Rows are points. To make a cloud, some directions were put in groups of two or more. Within a group, all points are equally far from the middle, so they leave a hole (a ring in 2 directions, a hollow ball in 3). The other directions are filled evenly. Then the cloud was stretched, turned, moved and blurred a little. Count the holes, and give their numbers of directions, smallest first.

Cloud (20 x 3):
-42.7	-27.1	-14.7
-2.8	3.7	0.4
-17.1	-2.5	-26.4
-7.1	-10.9	-12.2
3.3	-4.8	-24.3
2.4	12.9	8.0
-23.5	-16.1	-21.8
14.3	-4.9	23.3
13.8	-20.8	3.2
-32.2	-0.8	16.0
-41.5	-7.3	11.6
-18.2	34.7	-14.9
-21.4	-26.9	1.6
7.9	13.0	-15.7
-13.2	26.1	-13.6
4.8	-10.0	-26.1
-10.7	-11.6	-9.2
2.2	-32.2	20.1
-45.1	-7.9	7.2
-25.6	-15.8	25.3
Holes: 0

Cloud (28 x 4):
21.0	-5.1	-7.4	10.8
7.3	-33.4	3.2	6.6
10.0	-17.3	0.6	-26.9
-16.0	8.5	-21.3	12.2
-6.1	-30.2	10.9	-24.9
-38.5	-7.1	-2.9	-18.2
-34.7	-27.5	-0.4	-23.1
-12.0	-42.5	-2.1	9.2
-3.8	-14.3	-40.2	-13.9
-15.8	-22.9	-40.2	3.0
18.3	-24.6	-7.2	-6.5
-28.2	-22.5	14.8	-22.9
-20.2	-45.8	-6.8	-7.2
-29.1	10.3	-14.1	-16.8
-34.3	-3.4	5.3	1.1
-25.1	-14.9	7.5	16.6
13.9	-21.9	-4.5	-20.0
-5.7	-0.7	29.1	-14.3
17.3	12.0	-3.2	9.8
-5.0	-42.8	0.8	-0.5
-3.0	1.5	28.7	-13.1
-2.2	-38.5	3.7	-14.2
6.3	2.7	25.0	5.1
-19.9	19.1	-13.5	-8.1
3.5	-36.6	2.8	6.5
-14.9	-36.6	-2.2	15.7
-25.9	14.0	-13.0	-0.9
8.8	-13.9	4.6	-29.1
Holes: 2 (2, 2)

Cloud (50 x 6):
-20.7	-17.1	22.7	-0.7	-29.4	-23.3
-32.1	11.5	-14.1	22.1	9.4	-4.2
3.2	22.6	12.3	-16.1	17.7	-22.0
22.2	8.5	8.5	-2.9	-21.4	2.6
-32.5	7.7	-22.9	3.1	-11.9	3.4
7.8	-3.7	-2.0	6.8	8.1	-38.6
-0.8	-5.1	1.6	-21.1	-5.2	23.7
-30.7	26.4	-10.1	-3.1	3.7	33.0
-37.0	12.0	-20.3	-7.7	28.4	4.3
-15.4	20.3	10.6	-41.9	8.8	-7.7
21.1	-32.2	1.9	-8.4	-28.3	-33.1
-8.7	31.3	6.7	5.6	-18.2	-2.5
-40.4	-8.6	-6.4	-19.6	16.9	-7.7
-3.4	2.5	-10.3	7.9	-33.1	-15.9
3.3	30.1	-27.6	11.2	-9.1	-14.1
-22.6	-24.6	3.5	-27.4	-16.3	-25.9
-14.7	13.1	7.2	-31.3	-18.4	-3.8
15.8	-0.2	42.0	-19.7	-5.0	-1.0
-14.7	29.4	-11.5	20.1	3.0	-5.4
-19.1	11.3	44.1	-3.7	11.6	1.8
23.2	6.3	0.3	1.8	-9.7	1.4
-15.2	33.9	-23.3	-18.3	-18.6	5.6
-15.3	-0.6	-3.2	4.1	30.8	11.9
-35.5	39.2	-2.5	-12.9	-7.0	19.6
-36.6	-10.3	21.6	-8.6	-18.5	-1.0
-24.9	-2.7	-2.0	16.2	-3.1	26.4
-4.6	12.5	1.6	-37.9	-13.9	-1.0
-2.4	42.1	-4.1	-3.1	-6.1	-27.4
-3.6	-37.6	22.9	-21.9	2.2	10.9
-24.3	30.4	-3.3	9.0	-14.3	-1.3
5.3	0.4	19.0	-23.5	23.3	26.3
-18.7	-7.1	13.8	-31.8	3.6	18.2
0.2	-19.2	-3.2	-28.7	-20.3	-15.2
-8.9	8.2	1.9	8.1	31.2	6.0
-7.2	9.1	9.1	-23.6	3.4	-37.1
-14.9	-14.0	30.1	-3.9	-6.8	-30.4
15.6	-2.8	20.3	-28.0	-18.2	0.4
18.9	25.2	1.6	-38.8	-4.9	-4.8
-5.9	12.5	1.2	-8.6	21.8	41.0
-17.6	3.2	1.5	-33.5	9.9	16.3
-14.2	25.5	-29.1	17.0	5.3	-2.3
-4.7	28.8	-21.7	-0.4	-18.3	6.9
-7.3	24.4	-12.9	12.0	19.4	-22.3
5.0	-46.9	18.7	8.2	13.5	-3.2
-40.1	25.6	-4.1	-9.9	-8.8	6.9
-20.5	-20.4	7.4	-15.7	13.0	22.7
-44.1	-22.3	-29.0	12.7	-8.5	-16.6
-31.6	2.2	-11.4	21.4	-15.6	-12.9
20.8	24.4	40.6	-20.0	5.5	10.2
-34.3	28.7	15.3	-22.7	-3.7	6.4
Holes: 1 (4)
